Each row is a point. The points of each table are mixes of a few directions, plus a little noise. Count the directions of each table, and those that both share. Where both have some left over, give the other angles between the two spaces (their principal angles), to ten degrees, smallest first.

First:
[[-0.89,+1.72,+4.63],
[+0.74,-1.54,-4.18],
[-0.15,+0.22,+0.54],
[-0.62,+1.20,+3.08],
[+0.24,-0.53,-1.43],
[+0.56,-1.10,-2.77]]
Second:
[[+0.85,-1.48,-0.48],
[+2.22,-0.79,+0.05],
[-3.61,+2.43,+0.33],
[-3.31,-0.76,-0.75],
[+3.85,+0.61,+0.78]]
Directions: first 1, second 2, shared 0; angles 50

First:
[[+0.16,-1.68,+0.29,+1.52],
[+0.29,-3.17,+0.54,+2.87],
[+0.30,-3.33,+0.57,+3.03],
[-0.32,+3.41,-0.57,-3.08],
[-0.31,+3.29,-0.55,-2.99],
[-0.14,+1.50,-0.25,-1.36]]
Second:
[[+1.52,+2.00,-1.16,+3.32],
[-3.24,-2.09,-3.97,-1.36],
[+0.64,+0.14,+1.66,-0.44],
[+0.51,+1.51,-3.06,+3.42],
[+0.86,-0.23,+3.39,-1.79],
[-0.60,-1.06,+1.31,-2.10],
[+0.33,-0.29,+1.68,-1.14]]
Directions: first 1, second 2, shared 0; angles 80

First:
[[+0.21,+0.71,+0.12,+0.63,-0.47,+0.68,-0.61,-2.72],
[-0.39,-1.20,-0.12,-1.03,+0.78,-1.11,+0.91,+4.46],
[+0.80,+2.60,+0.25,+2.18,-1.81,+2.38,-1.94,-9.49],
[+0.08,+0.24,+0.02,+0.18,-0.21,+0.22,-0.17,-0.94],
[-0.37,-0.98,-0.17,-0.81,+0.64,-0.90,+0.79,+3.59],
[-0.18,-0.83,-0.09,-0.69,+0.60,-0.77,+0.59,+3.00],
[-0.15,-0.60,-0.08,-0.50,+0.41,-0.57,+0.48,+2.14]]
Second:
[[-0.13,-1.26,+3.06,-0.47,+1.68,-0.26,+1.42,-0.34],
[-1.83,-0.84,-1.26,+1.72,+0.43,-1.04,-1.97,+2.45],
[+3.60,-1.09,-1.36,-5.18,-1.50,+2.43,+0.16,-0.13],
[-1.64,+1.84,+0.23,+2.86,+0.21,-1.43,+0.97,+0.23],
[+0.88,-1.27,+4.50,-1.03,+1.36,+1.40,+0.88,-4.83],
[-0.65,+1.13,-3.82,+1.04,-1.40,-0.68,-1.53,+2.95],
[+0.31,+1.26,-0.39,-0.04,-0.49,-0.32,+1.34,+0.35],
[+0.35,-1.82,+1.70,-0.64,+0.68,+1.40,-1.76,-3.25],
[-1.04,+2.02,-2.41,+1.72,-0.93,-1.46,+0.43,+2.67]]
Directions: first 1, second 4, shared 1

First:
[[+0.55,+1.00,-3.58,+0.86,+0.55,-2.65,+1.87,-3.73,-3.44,+1.47,-0.82],
[-0.08,-0.06,+0.18,-0.07,-0.06,+0.20,-0.12,+0.24,+0.22,-0.05,+0.04],
[-0.03,-0.07,+0.28,-0.06,-0.05,+0.20,-0.17,+0.31,+0.32,-0.14,+0.07],
[+0.10,+0.20,-0.67,+0.17,+0.09,-0.51,+0.38,-0.74,-0.68,+0.32,-0.15],
[-1.03,-1.92,+6.68,-1.61,-1.11,+5.05,-3.60,+7.11,+6.57,-2.85,+1.61],
[+0.25,+0.47,-1.65,+0.36,+0.26,-1.23,+0.88,-1.71,-1.58,+0.69,-0.34],
[-0.50,-0.87,+3.05,-0.69,-0.53,+2.23,-1.59,+3.18,+2.92,-1.26,+0.69],
[+0.04,+0.14,-0.36,+0.09,+0.07,-0.26,+0.21,-0.39,-0.37,+0.14,-0.09],
[+0.63,+1.15,-4.00,+0.93,+0.62,-2.99,+2.10,-4.20,-3.89,+1.67,-0.97]]
Second:
[[+1.92,+0.06,-3.05,+0.26,+2.79,-0.29,+0.54,-4.24,-2.83,-0.48,+1.08],
[+3.30,+0.06,-5.17,+0.37,+4.74,-0.43,+0.94,-7.24,-4.81,-0.84,+1.85],
[-1.38,-0.03,+2.13,-0.13,-2.00,+0.21,-0.41,+2.99,+1.98,+0.37,-0.78],
[+0.92,+0.02,-1.48,+0.10,+1.34,-0.13,+0.28,-2.05,-1.33,-0.22,+0.53],
[-0.29,-0.05,+0.40,+0.00,-0.38,+0.02,-0.06,+0.57,+0.35,+0.02,-0.16],
[+1.67,+0.03,-2.68,+0.16,+2.48,-0.30,+0.50,-3.72,-2.52,-0.43,+0.98],
[+0.66,+0.04,-0.99,+0.06,+0.92,-0.09,+0.16,-1.39,-0.89,-0.17,+0.41],
[-2.58,-0.07,+4.07,-0.29,-3.76,+0.35,-0.75,+5.70,+3.74,+0.64,-1.46],
[-2.38,-0.03,+3.70,-0.28,-3.42,+0.33,-0.67,+5.16,+3.50,+0.56,-1.32],
[-0.66,-0.01,+1.03,-0.08,-0.95,+0.07,-0.18,+1.43,+0.95,+0.11,-0.37],
[-1.32,-0.02,+2.01,-0.14,-1.89,+0.23,-0.38,+2.88,+1.89,+0.30,-0.74]]
Directions: first 1, second 1, shared 0; angles 40

First:
[[-1.01,+0.06,-0.22,+0.33,-1.19,+1.56,-0.49,-0.35,+0.75,-1.03,-0.40,-1.43],
[+1.86,+0.95,-0.02,+1.19,-1.48,-0.52,+1.53,-1.09,-1.43,-0.47,+0.09,+0.93],
[+1.04,+2.10,+0.38,+1.04,-2.23,-0.18,-0.45,-1.33,-0.84,-0.07,+0.80,-1.04],
[+0.61,+2.26,+0.58,+0.52,-1.29,-1.06,-1.78,-0.90,-0.66,+0.94,+1.31,-1.43],
[+0.92,+1.94,+0.23,+1.04,-2.11,-0.22,-0.42,-1.31,-0.91,-0.03,+0.85,-0.93],
[+0.08,+1.07,+0.40,-0.09,+0.29,-0.98,-1.30,-0.06,-0.13,+0.95,+0.91,-0.48],
[+0.25,+0.81,+0.34,-0.22,+0.57,-1.47,-1.08,+0.08,-0.48,+1.24,+0.96,-0.08],
[-0.90,-1.70,-0.58,-0.04,+0.05,+1.98,+1.26,+0.39,+1.04,-1.54,-1.43,+0.15],
[-5.02,-1.03,+0.74,-3.03,+4.44,-0.15,-6.02,+3.07,+3.62,+2.39,+1.04,-3.29],
[+1.19,+1.14,+0.05,+0.79,-1.37,-0.34,+0.55,-0.96,-0.98,-0.15,+0.32,+0.04],
[+0.85,-7.75,-2.14,-1.32,+4.77,+1.31,+8.38,+2.79,+0.02,-2.65,-4.54,+7.61]]
Second:
[[+1.91,+0.02,+1.99,-0.15,+2.75,-0.13,-1.83,+0.70,+0.25,+2.59,+2.05,+3.33],
[-3.96,-0.85,+0.99,-4.36,+0.92,+0.75,+5.26,+2.55,+0.00,-1.09,-0.44,+0.46],
[+1.75,-2.15,-1.65,+1.90,+0.05,+1.40,-0.31,-0.68,+0.84,-1.00,-1.54,+1.40],
[-0.12,-1.44,-0.99,+2.80,+0.63,-1.28,-1.26,-0.41,-0.25,-1.30,-2.59,-2.49],
[-4.11,-0.45,+0.71,-3.48,-0.18,+1.67,+4.27,+1.90,+0.46,-1.65,-0.60,-0.79],
[+0.03,+0.95,+0.91,+2.11,-1.68,+3.77,-3.83,-1.22,+1.96,-0.50,+0.64,-1.85],
[+3.52,+1.32,-2.92,+1.53,-1.53,-5.27,-0.50,-2.10,-2.63,+1.12,-0.02,-0.09],
[+0.97,+2.56,+0.91,-0.36,-0.94,-0.86,-1.81,-0.68,-0.55,+1.87,+2.43,+0.00]]
Directions: first 3, second 5, shared 2; angles 40

First:
[[-0.45,-0.78,+2.47,+4.26,+1.20,-4.39,-0.60,+0.55,+1.09,+0.51,-1.82,+4.08,+3.28,-2.77,+1.94,+0.07,-2.99,+3.76],
[+0.22,+0.93,-2.40,-2.66,-0.93,+3.27,+0.14,+0.02,-0.76,-0.01,+1.34,-2.68,-1.96,+1.34,-0.45,-0.41,+2.72,-2.17],
[+1.95,-0.94,+2.79,-0.62,+0.78,-1.47,+1.30,-0.23,-0.11,-1.44,-0.61,+0.62,-0.24,+1.14,-3.12,+1.17,-3.16,-0.36],
[-2.66,-1.11,+2.48,+2.72,+0.91,-4.15,-0.94,-1.34,+0.69,+1.64,-1.21,+1.52,+1.27,-0.83,+1.62,+0.69,-2.30,+1.02],
[+0.25,+0.58,-1.74,-2.46,-0.74,+2.68,+0.28,-0.16,-0.62,-0.30,+1.00,-2.21,-1.68,+1.40,-0.69,-0.24,+1.95,-1.92],
[+4.29,+0.60,-0.69,+1.41,+0.12,+1.28,+0.72,+3.56,+0.49,-2.42,-0.63,+3.41,+2.73,-2.61,-0.55,-1.29,-0.24,+3.91],
[+3.62,+0.28,-0.24,+0.27,+0.08,+1.26,+0.89,+2.60,+0.22,-2.24,-0.29,+1.98,+1.52,-1.40,-1.39,-0.73,-0.44,+2.33],
[-4.05,-0.37,-0.35,+0.30,-0.20,-1.10,-1.45,-2.34,-0.01,+2.54,+0.31,-1.86,-1.09,+0.77,+2.17,+0.29,+0.94,-1.81],
[-3.28,+0.42,-2.08,-3.26,-1.16,+2.45,-0.72,-2.71,-1.05,+1.64,+1.72,-4.92,-3.70,+3.16,+0.40,+0.40,+3.31,-4.85]]
Second:
[[-3.00,-0.82,+1.97,-0.86,+1.00,-0.87,+3.68,+0.06,+0.32,-0.01,+2.00,+0.93,-0.61,-3.03,-2.42,-0.14,-2.35,+2.65],
[-1.02,-0.10,-0.16,+1.33,-0.06,-0.61,+3.40,+0.62,+1.59,-0.91,+0.00,+1.70,-2.01,-0.79,-3.22,-1.60,-1.26,+0.27],
[+1.40,-0.73,-0.04,+2.25,-1.32,+0.03,-0.30,-1.29,+2.93,-2.65,+0.33,+2.90,-0.28,+3.41,-2.07,-2.32,+0.63,-0.81],
[+2.49,+1.75,-5.49,+1.55,-0.69,-0.74,+0.23,+3.61,-2.12,+1.41,-0.99,-2.06,-1.38,+0.47,+1.22,+2.78,-0.32,-2.93],
[+0.75,-0.60,-2.44,+1.70,+0.23,+0.28,-1.83,-0.07,+2.41,-2.08,+5.10,+0.41,-0.48,+2.56,-0.65,-4.15,+1.29,-2.08],
[-1.76,-0.54,+1.17,-1.75,+1.79,+1.04,-2.16,-1.02,+0.24,+0.31,+3.48,-1.66,+0.77,-1.17,+1.45,-2.96,+1.31,+0.27],
[-2.17,+0.69,+1.52,-2.98,+1.85,+0.76,-0.28,+0.51,-2.60,+2.94,-1.22,-3.19,+0.27,-4.09,+2.39,+0.79,+0.21,+1.02],
[+2.80,-0.98,+3.46,+0.31,-3.05,-0.58,-1.39,-3.11,+0.02,-1.59,-4.49,+3.56,+3.27,+4.11,+0.38,+5.09,-0.43,+2.12],
[+2.37,+0.69,-2.58,+0.44,-0.69,+0.03,-2.43,+0.91,-1.35,+0.53,-0.18,-1.40,+0.74,+1.83,+2.32,+1.94,+0.90,-1.79],
[-1.41,-0.88,+4.32,-0.67,-0.02,+0.63,+0.63,-2.64,+1.71,-0.94,-2.13,+2.12,+0.43,-0.28,-1.46,-1.77,+0.25,+2.00],
[-0.37,+1.53,-1.73,-1.31,+0.92,+0.03,+0.52,+2.45,-3.10,+3.00,-1.89,-3.32,-0.74,-3.04,+2.09,+2.32,-0.28,-0.65]]
Directions: first 3, second 5, shared 0; angles 40, 70, 90

First:
[[+0.69,+1.23,+1.86,-1.58,-0.96,-0.91,-2.36,-2.53,-0.47,+2.12,-0.03,-0.77,+0.48,+0.72,-1.14,-0.40,+0.89,-2.20,+0.92,-0.06,-1.97,+0.16,+0.60,+0.15],
[+3.21,-0.54,+1.77,-0.84,+0.95,+0.97,-3.21,+2.46,-1.16,+1.42,-1.06,+0.98,-2.00,+0.77,+1.00,+0.17,+1.04,-0.92,+1.51,-1.26,-1.17,+0.69,-1.42,+0.20],
[-5.41,+1.07,-3.09,+1.60,-1.65,-1.68,+5.30,-4.24,+1.95,-2.36,+1.94,-1.71,+3.45,-1.37,-1.78,-0.17,-1.75,+1.61,-2.76,+2.05,+1.91,-1.18,+2.56,-0.34],
[-4.49,+0.08,-3.39,+2.03,-0.67,-0.75,+5.32,-1.66,+1.90,-3.03,+1.50,-0.95,+2.35,-1.45,-0.70,+0.05,-1.82,+2.34,-2.53,+1.39,+2.62,-1.00,+1.58,-0.44],
[+2.38,+0.28,+2.22,-1.49,-0.07,+0.06,-3.36,-0.03,-1.00,+2.03,-0.60,+0.11,-0.99,+0.89,+0.06,-0.15,+1.15,-1.93,+1.49,-0.72,-1.90,+0.65,-0.52,+0.30],
[+1.51,-0.05,+1.10,-0.64,+0.23,+0.28,-1.85,+0.60,-0.61,+1.08,-0.46,+0.29,-0.79,+0.46,+0.25,+0.01,+0.63,-0.70,+0.87,-0.58,-0.82,+0.35,-0.48,+0.12],
[-1.67,+1.08,-0.10,-0.29,-1.02,-0.93,+0.71,-2.76,+0.41,+0.31,+0.73,-1.02,+1.48,-0.12,-1.19,-0.10,-0.23,-0.60,-0.46,+0.66,-0.38,-0.30,+1.19,-0.08],
[+2.64,+0.68,+2.91,-2.05,-0.25,-0.27,-4.25,-0.84,-1.27,+2.84,-0.84,-0.08,-0.84,+1.25,-0.37,-0.24,+1.47,-2.58,+1.96,-0.66,-2.53,+0.62,-0.45,+0.31],
[-3.45,-0.31,-3.03,+1.93,-0.24,-0.26,+4.67,-0.52,+1.50,-2.83,+1.04,-0.27,+1.60,-1.25,-0.21,+0.04,-1.61,+2.44,-2.11,+1.01,+2.59,-0.91,+0.95,-0.33],
[+4.64,-3.49,-0.27,+1.33,+3.52,+3.50,-1.35,+9.49,-1.20,-1.67,-1.91,+3.45,-4.72,-0.13,+4.19,+0.77,+0.19,+2.51,+1.19,-1.97,+1.68,+0.81,-3.84,+0.02]]
Second:
[[-1.59,-1.32,-3.33,+1.17,-0.78,-0.44,+2.07,+0.41,+0.88,-1.39,+1.30,+0.37,-0.29,+1.58,+0.10,+0.28,-2.11,+1.54,-1.31,+0.71,+2.89,+0.01,+0.84,+0.29],
[+0.00,+2.49,+2.66,+0.72,+0.14,-3.95,+0.29,-3.88,-1.02,+2.07,-0.22,-2.97,+0.11,-3.00,+0.38,-0.91,+0.11,+0.12,+0.46,-0.32,-2.15,-1.31,-0.05,-1.17],
[+2.23,+1.79,+3.24,-0.82,+0.59,-0.11,-1.09,-0.84,-1.40,+2.02,-1.57,-1.32,-0.45,-1.95,+0.47,-0.91,+1.34,-0.40,+1.23,-0.95,-2.04,-1.01,-1.37,-0.66],
[+6.63,+2.35,+4.08,-1.56,+0.52,+3.51,-0.51,+1.87,-2.84,+3.29,-3.48,-2.11,-2.73,-1.96,+1.71,-2.57,+1.08,+1.64,+1.70,-2.20,-0.27,-3.12,-4.26,-1.00],
[-2.61,-3.16,-3.22,+1.28,-2.28,+0.64,-0.67,+1.33,+2.75,-5.42,+1.31,+2.97,-1.03,+4.70,-0.04,-0.98,-0.78,-2.40,-0.89,+2.93,+1.07,+1.02,+0.79,+1.16],
[-1.83,-1.07,-2.78,+2.07,-1.68,-1.70,+2.18,-0.86,+1.27,-2.16,+1.27,-0.22,-1.21,+1.85,+0.65,-1.18,-2.36,+0.92,-1.30,+1.53,+2.46,-0.71,+0.57,+0.06],
[-0.23,+2.02,+3.06,-0.70,+1.19,-2.27,-1.21,-2.59,-1.00,+2.22,-0.26,-1.37,+1.40,-2.98,-0.60,+0.63,+1.63,-1.11,+0.83,-0.71,-3.22,+0.37,+0.58,-0.71],
[-2.83,-0.80,-0.74,-0.02,+0.17,-1.23,-0.84,-0.70,+1.24,-1.32,+1.29,+1.36,+1.56,+0.53,-1.02,+1.41,+0.43,-1.74,-0.28,+0.88,-1.11,+1.84,+1.90,+0.48],
[+3.23,-0.52,-0.93,-2.81,+2.67,+6.28,+0.35,+5.45,-1.62,+3.10,-1.10,+1.30,+1.30,-0.45,-0.87,+3.08,+0.37,+2.95,+0.13,-3.06,+2.76,+0.93,-0.85,+0.65],
[-3.07,-1.65,-1.84,+0.39,-0.43,-0.61,-0.63,-0.10,+1.67,-2.32,+1.47,+1.90,+1.21,+1.75,-0.93,+1.25,+0.01,-1.62,-0.63,+1.35,-0.19,+1.87,+1.96,+0.79]]
Directions: first 2, second 4, shared 0; angles 30, 40

First:
[[-2.43,-2.63,+2.08,-1.16,-0.31,-1.39,+7.00,-3.31,-2.06,+1.70,+0.35,+1.31,-1.90,-1.80,-1.17,-1.70,+1.75,-1.57,+2.71,-3.16,+0.30,+0.90,-0.63,-2.10,+1.33,-3.76,+0.09,-0.88,-2.69,+1.02,+2.11,+2.45],
[+1.66,-0.57,-0.42,+0.90,+0.28,+1.29,-3.75,+2.59,+4.10,-0.81,+1.12,-1.32,+1.32,+1.09,+0.56,-0.65,+1.43,-0.80,-0.96,+2.39,+0.79,-2.20,+0.37,+3.79,-4.29,-0.86,-0.01,+1.86,+3.94,-1.94,-2.23,-4.32],
[+0.20,+1.57,-0.45,+0.50,+0.17,+0.39,-3.22,+1.64,+0.00,+0.29,-0.56,-0.24,+0.54,+0.52,+0.65,+0.28,-1.24,+1.40,-0.67,+0.77,-0.29,+0.19,+0.13,-0.52,+0.33,+2.27,+0.30,+0.78,+0.69,-0.59,-0.26,-0.16],
[+1.51,-0.17,-0.65,+0.62,+0.18,+0.94,-2.81,+1.70,+2.75,-1.06,+0.71,-0.99,+1.05,+0.88,+0.39,+0.03,+0.71,-0.51,-1.04,+1.91,+0.46,-1.49,+0.30,+2.82,-2.80,-0.22,-0.13,+0.92,+2.60,-1.11,-1.69,-2.96],
[-2.43,+0.14,+1.36,-0.47,-0.05,-1.00,+2.26,-0.98,-2.84,+2.45,-0.84,+1.18,-1.28,-1.09,-0.16,-1.13,-0.64,+1.01,+1.74,-2.34,-0.31,+1.66,-0.47,-3.81,+2.73,+0.28,+0.65,+0.17,-2.29,+0.34,+2.11,+3.04],
[+1.58,+0.63,-1.06,+0.52,+0.10,+0.79,-2.79,+1.29,+1.71,-1.37,+0.25,-0.82,+1.01,+0.91,+0.40,+0.83,-0.22,+0.01,-1.35,+1.76,+0.05,-0.90,+0.34,+2.06,-1.47,+0.88,-0.25,+0.23,+1.65,-0.47,-1.38,-1.90],
[+2.73,+3.30,-2.55,+1.11,+0.28,+1.38,-7.34,+3.16,+1.46,-2.20,-0.64,-1.32,+2.04,+1.91,+1.22,+2.52,-2.45,+1.96,-3.11,+3.29,-0.61,-0.58,+0.68,+1.83,-0.49,+4.68,-0.21,+0.33,+2.18,-0.55,-2.11,-1.88],
[+0.96,-2.10,-0.44,-1.09,-0.52,-0.65,+5.89,-3.75,-0.43,-2.48,+0.81,+0.22,-0.60,-0.53,-1.32,+1.30,+1.41,-2.66,-0.03,-0.70,+0.10,-0.24,+0.02,+1.80,+0.12,-3.17,-1.18,-3.07,-1.98,+2.26,-0.04,+0.64],
[-3.77,-0.13,+2.14,-0.95,-0.15,-1.71,+4.70,-2.30,-4.69,+3.47,-1.22,+1.94,-2.16,-1.87,-0.48,-1.48,-0.81,+1.16,+2.80,-3.90,-0.51,+2.66,-0.74,-5.85,+4.52,-0.08,+0.79,-0.33,-4.11,+1.01,+3.41,+5.08]]
Second:
[[+1.00,+0.38,-0.28,+0.01,+1.38,-1.33,+0.17,+0.41,-0.66,+0.70,-0.35,-0.52,+0.84,-0.57,-0.93,+0.08,-0.51,-0.32,+1.48,+0.03,-0.79,+0.75,-0.74,+1.87,-0.95,+0.42,+0.46,+0.08,-1.34,-1.41,-0.02,+0.45],
[-3.20,-1.19,+0.91,-0.03,-4.50,+4.24,-0.55,-1.34,+2.10,-2.19,+1.10,+1.75,-2.82,+1.91,+3.13,-0.17,+1.65,+1.12,-4.86,-0.26,+2.56,-2.41,+2.59,-6.04,+3.13,-1.37,-1.57,-0.16,+4.26,+4.43,+0.01,-1.45],
[+2.02,+0.75,-0.58,+0.00,+2.80,-2.61,+0.35,+0.83,-1.33,+1.34,-0.70,-1.07,+1.74,-1.23,-1.93,+0.14,-1.01,-0.67,+3.00,+0.18,-1.56,+1.47,-1.57,+3.77,-1.95,+0.83,+0.96,+0.09,-2.66,-2.75,-0.04,+0.87],
[-3.65,-1.36,+1.04,+0.05,-5.08,+4.73,-0.58,-1.51,+2.34,-2.47,+1.25,+1.91,-3.18,+2.15,+3.50,-0.27,+1.84,+1.24,-5.47,-0.26,+2.86,-2.69,+2.83,-6.81,+3.50,-1.52,-1.74,-0.14,+4.86,+4.97,-0.03,-1.67],
[+1.66,+0.64,-0.46,+0.02,+2.32,-2.19,+0.26,+0.68,-1.02,+1.14,-0.52,-0.85,+1.44,-1.05,-1.60,+0.06,-0.83,-0.57,+2.48,+0.13,-1.31,+1.28,-1.31,+3.12,-1.64,+0.70,+0.77,+0.06,-2.20,-2.26,+0.00,+0.75],
[+1.83,+0.66,-0.54,-0.01,+2.51,-2.38,+0.33,+0.75,-1.14,+1.24,-0.58,-0.94,+1.58,-1.07,-1.76,+0.12,-0.90,-0.58,+2.73,+0.15,-1.46,+1.34,-1.41,+3.37,-1.76,+0.76,+0.86,+0.05,-2.43,-2.49,+0.00,+0.80],
[+3.83,+1.39,-1.06,+0.02,+5.31,-4.98,+0.61,+1.57,-2.46,+2.55,-1.33,-2.03,+3.30,-2.28,-3.67,+0.29,-1.96,-1.27,+5.70,+0.31,-3.02,+2.81,-3.01,+7.15,-3.73,+1.62,+1.84,+0.16,-5.00,-5.24,-0.01,+1.73],
[-1.82,-0.65,+0.51,+0.01,-2.53,+2.39,-0.29,-0.72,+1.18,-1.23,+0.65,+0.98,-1.54,+1.08,+1.77,-0.14,+0.95,+0.60,-2.71,-0.13,+1.41,-1.32,+1.45,-3.38,+1.77,-0.78,-0.89,-0.08,+2.40,+2.46,+0.02,-0.80],
[-1.88,-0.67,+0.52,-0.02,-2.62,+2.44,-0.32,-0.75,+1.21,-1.25,+0.66,+0.94,-1.67,+1.10,+1.80,-0.14,+0.93,+0.63,-2.78,-0.16,+1.49,-1.39,+1.51,-3.47,+1.84,-0.81,-0.89,-0.05,+2.50,+2.55,+0.03,-0.81],
[+0.27,+0.08,-0.08,+0.00,+0.41,-0.35,+0.05,+0.14,-0.18,+0.19,-0.08,-0.13,+0.21,-0.14,-0.28,-0.01,-0.14,-0.06,+0.40,+0.00,-0.22,+0.22,-0.22,+0.49,-0.28,+0.12,+0.17,+0.04,-0.37,-0.40,-0.04,+0.12]]
Directions: first 3, second 1, shared 0; angles 90
